Each row is a point. Each copy is the shape, with its points in the same order, turned, moved and blurred by noise. Is it also mirrored, or only turned?
(in the rows, 128 means zero)

Shape:
[[121 117 149]
 [104 150  94]
 [166 103 162]
 [120 169 146]
 [132 187 109]
 [ 90 113 167]]
Copy 1, 6 rows:
[[126 106 158]
 [118 162 108]
 [133  68 156]
 [168 151 139]
 [173 151  94]
 [111 134 184]]
Copy 1 is: only turned
Copy 2:
[[142 144 157]
 [118  82 144]
 [172 171 133]
 [ 96 136 123]
 [101 106 100]
 [120 152 188]]
Copy 2 is: only turned
Copy 3 (6 x 3):
[[116 135 112]
 [134  81 136]
 [142 166  80]
 [146 132 154]
 [178  98 151]
 [ 85 144 131]]
Copy 3 is: mirrored
Copy 4, 6 rows:
[[128 148 143]
 [ 71 119 138]
 [175 128 133]
 [107 124 182]
 [ 87  87 172]
 [121 182 153]]
Copy 4 is: mirrored

Shape:
[[104 139 158 152]
 [139 151  78 105]
 [181 113 148 114]
 [157  98 116 119]
 [105 113 146 143]
 [178 120 132 139]
 [134 157  97  98]
 [130 154 193 161]
 [124 109 160 169]
 [163  74 154  81]]
Copy 1, 10 rows:
[[ 90 121 108 163]
 [149 142  90  82]
 [152 147 161 142]
 [148 118 156 101]
 [ 96 104 124 132]
 [163 126 141 136]
 [136 154  94  95]
 [ 98 134 129 196]
 [107  85 137 157]
 [128 139 201 102]]
Copy 1 is: only turned
Copy 2, 10 rows:
[[123 145 150 141]
 [ 85  94  96  88]
 [155  91  82 150]
 [155 107  81 111]
 [141 143 144 131]
 [139 118  73 142]
 [ 85  96 114 102]
 [126 134 132 190]
 [155 159 126 152]
 [192  69  99 118]]
Copy 2 is: mirrored
Copy 3 (10 x 4):
[[127 158 137 146]
 [151  90  72 119]
 [129 118 135  63]
 [129  88 132  96]
 [115 132 143 143]
 [154 113 139  81]
 [139 110  72 115]
 [138 189 150 118]
 [133 141 171 132]
 [ 79  97 140  64]]
Copy 3 is: only turned
Copy 4, 10 rows:
[[117 148 115 162]
 [123 133 112  66]
 [106 141 185 111]
 [140 126 169 110]
 [132 128 123 160]
 [129 162 173 114]
 [109 133 110  76]
 [ 89 173 136 176]
 [137 155 146 173]
 [110  90 201 118]]
Copy 4 is: only turned

Shape:
[[122 136 135 120 129 150]
 [160 118 123 138 108  90]
 [ 96  83 130 156 134 166]
 [ 84  99 115 140 134  91]
 [ 84 158 102 135 165 143]
 [148 102 106 111  97 102]
 [151 124 125  84 122 107]
 [164 164 171  92  77 127]
 [140  74 162 174 160  85]]
Copy 1, 9 rows:
[[138 134 129 140 124 160]
 [151 112 106  88 122 110]
 [116 106 163 171 113 119]
 [ 83 130 115 127 119  97]
 [ 84 148 151 131 153 165]
 [137  90  84 106 117 122]
 [150 125  72 119 133 144]
 [194 149  88 104  86 174]
 [149 138 138 130 139  47]]
Copy 1 is: mirrored
Copy 2 (9 x 6):
[[124 116 121 143 114 146]
 [153 149 104 172  89  96]
 [ 71  94  88 167 132 138]
 [ 84 163  90 158 103 111]
 [101 150 124 121 166 147]
 [140 146  99 200  84 127]
 [145 149 138 178  81 135]
 [188 111 131 134  56 151]
 [ 91 117 121 175  90  49]]
Copy 2 is: mirrored
Copy 3:
[[136 138 145 118 138 137]
 [106 102 105 125  91 121]
 [ 94 132 133  97 190 126]
 [105 142 101  85 134  82]
 [169 157 105 123 167 109]
 [115 101 114  90  94 135]
 [139 107 145  98  84 119]
 [127 143 157 142  67 177]
 [ 65  95 132 138 135  63]]
Copy 3 is: only turned

Shape, 9 rows:
[[239  88 128 106 119 101]
 [ 97 110 134 121 158 164]
 [111  97 147 132  75  98]
 [136 126  72 117 146 143]
 [146  87 141 158 121 147]
 [ 96 129 111 143 161 107]
 [118 143 143 122 156 132]
 [115 129 145 187  97 150]
 [130 161 111 104 162 101]]
Copy 1:
[[178  22 109 143 135 133]
 [ 96 154 110 102 157 132]
 [146 139 144 185 123 121]
 [ 87 103  79 112 115 129]
 [149 129  90 142 163 132]
 [105 149 106 106 114  83]
 [126 134 130  81 126 122]
 [167 181  92 138 119 135]
 [111 109 122  80  90 103]]
Copy 1 is: only turned
Copy 2 (9 x 6):
[[225  95 136 131  52 170]
 [129 170  95  97 139 123]
 [120 111 128 159 141 184]
 [138 162  91 134  73 109]
 [141 136 154 105 113 149]
 [104 117  85 116 118 106]
 [152 129  95 119 141 103]
 [109 135 171 135 142 118]
 [154 111  68 142 112  95]]
Copy 2 is: mirrored

Shape (12 x 8):
[[122 130 145 151 125  73 158 151]
 [119  99 138 108 141 109 155 122]
 [147 138 117 114 157 129 120 176]
 [148 116 176 131 137 172  78 151]
 [102 141  82 167 196 174 101 104]
 [150 103 137 111 141 115 126 134]
 [117 138 134 152 137 109 201 156]
 [141 160  85 165 178 147  92  98]
 [ 89 133 134 136 135 105 130 157]
 [114 182 112 116 163 144 139 101]
 [116 135 165 127 167  90 177 149]
 [123  96 112 129 117 197  93  83]]
Copy 1:
[[139  99 150 159 163 115 150 109]
 [156  98 104 116 147 124 147 127]
 [ 91 122 116 118 171 110 146 166]
 [ 97 128  88 147 151 158  83 178]
 [125 197  48 160 146 107 175 175]
 [140 105 111 118 153 112 120 154]
 [136 110 154 141 143 143 194 119]
 [134 205  86 152 161  89 148 174]
 [109 112 103 153 164 120 153 106]
 [136 190  97 111 175 132 165 128]
 [149  94 133 139 189 148 174 127]
 [133 169  51 120  88 129 101 154]]
Copy 1 is: only turned
Copy 2:
[[149 100 123 118 103 110 163  75]
 [146 101 156 111 129 123 127 117]
 [154 149  91 126 121 105 122 134]
 [164 199 139 161 134 153 120 116]
 [ 78 152 137 188 107 111 149 186]
 [158 127 136 128 150 116 122 115]
 [128 101 116  84  95 130 177 106]
 [ 75 152 114 189 135  97 142 148]
 [151 116 129 138  76 114 137 109]
 [ 68 139 130 126 102 109 110 132]
 [142 125 148  79 102  96 159  98]
 [113 139 157 191 146 185 103 156]]
Copy 2 is: only turned
Copy 3 (12 x 8):
[[103 137 186 132 151  97 149 129]
 [122 144 140 131 115 121 155 102]
 [149 134 188  82 127 139 110  95]
 [144  93 193 150 102 181 104  91]
 [170 155 141 110 187 227 132 128]
 [135 110 149 118 124 121 137  92]
 [117 190 184 131 165  96 153 103]
 [152 128 125 113 194 195  99 120]
 [112 151 187 108 132 143 150 134]
 [109 180 125 118 150 177 101 114]
 [ 79 155 178 111 145 112 169  87]
 [184 124 113 169 101 188 118 122]]
Copy 3 is: only turned
Copy 4 (12 x 8):
[[ 87 135 141 168 133 105 154 172]
 [125 132 128 136 121 135 168 134]
 [124 100  92 128 115 117 104 165]
 [110  58 135  93 158 135 105 132]
 [133 124  97 145 135  97  69  57]
 [136 113 138 125 123 134 139 153]
 [ 68 131 123 179  90 112 151 146]
 [135 138 128 129 130  86  53  92]
 [ 91 130 101 158 155 121 135 147]
 [ 94 163 101 104 111  99 104 102]
 [ 87 122 115 148 112  83 177 151]
 [135 113 148 106 145 182  90  70]]
Copy 4 is: mirrored

Shape:
[[117 102 148 111 132 134 131 140 110]
 [117 108 111 102 115 122 134 140 126]
 [113 125 108 118 176 124 134 149 118]
 [118 126 119 152 123 201 124 129 120]
 [111 129 140 135 117 117 120 150 133]
 [180 117 112 161 119 136 119 154 114]
 [112 121 110 104 126 121 128   7 111]
 [124 120 114 120 118 125  60 146 121]
 [113 131 134 122 142 116 117 114 150]
 [116 105 110 105 125 122  80 106 149]
 [106  99 108 136 110 118 121 111 106]
 [117 135 117 110 107 137 117 144 114]
 [133 110 121 137 111 117 122 151 138]]
Copy 1 (13 x 9):
[[130  97 139 121 152 117 124 139 121]
 [108 107 113 107 137 122 125 149 137]
 [138 135 107 121 152 149 117 156 100]
 [143  89 130 160  91 163 133 123 125]
 [101 126 142 142 146 131 133 142 136]
 [113 126 146 104 128 175 114  86 135]
 [167 153 103 114  65  41 102 133 144]
 [109 122 142 136 139 150  78 148 169]
 [137 147 120 141 144 117 131 145 146]
 [132 127 106 134 134 116  95 147 180]
 [102 117 113 129 115 103  98 124 127]
 [107 110 139 120 118 138 124 158 138]
 [ 99 121 126 123 146 141 128 119 146]]
Copy 1 is: mirrored
Copy 2:
[[100 130 180 118 131 135 134 106 130]
 [107 117 155 124 119 113 113 110 118]
 [102 126 150 119 128 122 121 141 173]
 [145 135 183 166 131 177 106 133 128]
 [135 121 162 127 109 123 153 114 128]
 [132 148 150 104  90 167 123 156 102]
 [129 164  92 137 188 150  95  37 130]
 [154 151 174 105  82 119 113  98 140]
 [143 114 141 112 138 131 137  99 147]
 [149 121 152 103 115 126  96  69 142]
 [109 143 138 142 104 139 119  85 124]
 [130 138 168 135 119 112 119 118 117]
 [128 115 152 113  97 135 133 119 112]]
Copy 2 is: mirrored
Copy 3:
[[ 99 132 133 118 143 143 125 138  93]
 [121 134 114 113 121 153 113 146 118]
 [150 123 113 145 165 148 110 138  93]
 [ 93 142  92 159 124 147 131  75 101]
 [125 157 135 115 143 133 124 122 126]
 [137 154  99 117 107  89 122 105  79]
 [ 90  67 139 195  84 125 126 162 166]
 [108 160 126 126 132 114  59 119 119]
 [126 118 128 133 151 124 116 127 146]
 [ 98 122 110 131 132 123  75 142 151]
 [105 153 118 152 110 133 120 154 123]
 [119 146 131 124 115 154 103 114 113]
 [127 156 111 107 127 123 120 128 120]]
Copy 3 is: mirrored
Copy 4, 13 rows:
[[107 136 146 133  97 112 145 137 141]
 [116 121 139 104  92 120 132 113 149]
 [104  86 142 135 127 130 150 137 152]
 [142 144 128 131 104 163 186 108 113]
 [120 143 122 124 110 136 115 140 145]
 [187 112 108 125  98 107 144 134 128]
 [ 89 120 178 119 136 116 107  56  53]
 [119 115 110  91  91 137 126 164 107]
 [115 118 154 127 124 151 104 135 126]
 [107 107 150  91  85 147 109 134  98]
 [107 116 118 122  90 119 124  96 111]
 [121 137 124  94 112 133 139 123 136]
 [142 120 119 119  86 129 116 132 145]]
Copy 4 is: only turned

Shape, 16 rows:
[[134 128 140 119 140 122 128 163  99 172 151]
 [144 156 136 205 129 100 158 150 140 143 122]
 [ 99 143  97 100 136 100 117 120 122 175 136]
 [123 136 129  84 104 158  88  49 124 188 135]
 [146 137 136 116  99 134  99 101 129 131  74]
 [133 170 100  81 112 187 123  90 113 174 165]
 [141 188 188 129 149  98 156 146 147 109 109]
 [ 62 144 160 124 117 128 115  97 111 108 134]
 [141 123 115  80 118  69 102  96 172 130 119]
 [124 174 113 112  81 144 157 129 102 181 136]
 [120 108 140  93 143 132 129 115 201 161 105]
 [111 108 112  97 119 144  69 159 138 130 164]
 [ 91  74 153  91 208 103 162  68 123  85 145]
 [110 127 131 151 128 116  85  99 124  83 122]
 [ 99 120 153 180 132 110 132  99 118 122 168]
 [114 127 168 130 123 131 154 135 109  98 164]]
Copy 1, 16 rows:
[[125 119 162 153 125 155 163 141 146 129 164]
 [121 116 128 130  72  81 113 133 169 171 133]
 [133  98 170 132 141 159  96 116 122 111 162]
 [115 131 216  92 200 107 138 100 115  80 149]
 [ 98 122 146 122 169  99 138  59 129 133 125]
 [ 70 158 193 104 167 146 125 140 128  76 149]
 [121  87  83 134 115 103 139 120 193 101 100]
 [134  95 114  52 154 135 137 116 119 111 141]
 [155 105 135 159 208 123  88  93 130 117 126]
 [ 62 108 171 114 142 133 126 134 160 121 186]
 [123  86 149 167 152  91 124 111  79  88 121]
 [128 119 158 134 168 180 154 138  86 143 108]
 [208 145  66 112 139 125 136 109  89  51 162]
 [145 133 115  80 148 128 133  93 120 151 103]
 [161 131 123  76 115  98 136 153 130 142 154]
 [132 126  89 100 135 125 167 153 137 127 153]]
Copy 1 is: mirrored
Copy 2, 16 rows:
[[159 128  91 150 144 128 157 117 138 102 117]
 [186 132 166 118  95  88 148  94 131 124 146]
 [148 138  91 125 176 112 146 159 161 139 143]
 [110 126 116 136 210 144 136 168 101 188 115]
 [146  79 147 111 145 120 120 180  96 132 116]
 [ 95 127 123 154 186 156 191 158 110 152 154]
 [180 147 155  71  93 148 154 147 108  93 132]
 [136 120 102 110 134 168  93 143 127 151 170]
 [118 144 107  89 133  83 121 196 136 147  97]
 [135 119 112 136 173 112 177 130  92 117 166]
 [116 112 134  58 162 121 150 132 153 147  84]
 [103  93  70 137 115 132 145 152 159 157 110]
 [114 185 139  94 147 181  52 140 202 101 113]
 [145 109 141 128  95 134  88 173 143 157 140]
 [143 150 133 136 103 133  86  97 141 164 162]
 [120 136 117 125 103 156 115 103 120 105 150]]
Copy 2 is: only turned
Copy 3, 16 rows:
[[127 139 123 100 115 145 107 133 168 118 184]
 [ 95 188 103 127 136 104 179 128 137 114 171]
 [119  90 111 107 109 102 105 135 160  93 142]
 [116  72  86  84 129 149  93 212 134 120 109]
 [147 124 127 128 142 130 129 189  92 106 129]
 [139  87  58 122 117 170 104 189 185 112 122]
 [167 173 116 133 116  70 159 169 142 160 178]
 [100 117 115 160 107 100  86 164 123 167 130]
 [155  97 141  83  92  95 146 152 112 110  99]
 [126 117  54 134  99 147 118 163 147  89 176]
 [136  63 144  99 133 115 178 167 137 143 148]
 [117 103 174 130  87 165 113 148 168 118 121]
 [150  91 125 102 151  89 100  85 135 229 107]
 [112 150 143 145 130 111 113 149 117 143  88]
 [ 68 157 105 119 117 114 121 126 132 170 127]
 [126 154 110 141  96 138 117 128 137 183 153]]
Copy 3 is: mirrored
Copy 4 (16 x 11):
[[145 129 155 121 113 168 111 147 131  99 161]
 [148 108 168 124 211 117 127 119 119  82 130]
 [126 140 120  98 110 122 170 160 140 110 172]
 [136 145  92 134  87 145 186 184  68 159 135]
 [127 165 105 131 117 129 158 124  76  99  99]
 [135  99 142 128  70 176 194 167 110 151 120]
 [ 67 105 160 108 164 132 112  96  83  92 142]
 [ 95 111 132 156  91  76 136 159  91  97 136]
 [115 135  58  93 118 111 150 101 106 120 154]
 [158 109 165 129 106 156 194 143  95  87 154]
 [139 140 123  56 116 101 125 122  76 157 139]
 [150 109 103  95  73 129 100 169 142 105 115]
 [ 84 150 138 144  93  59  97  93 142 187 180]
 [108 126  99 154 126  84 122 141 121 104  98]
 [138  98 138 173 153  83 111 153 120 122 155]
 [127  90 155 162 106 114 100 115 118 106 145]]
Copy 4 is: mirrored
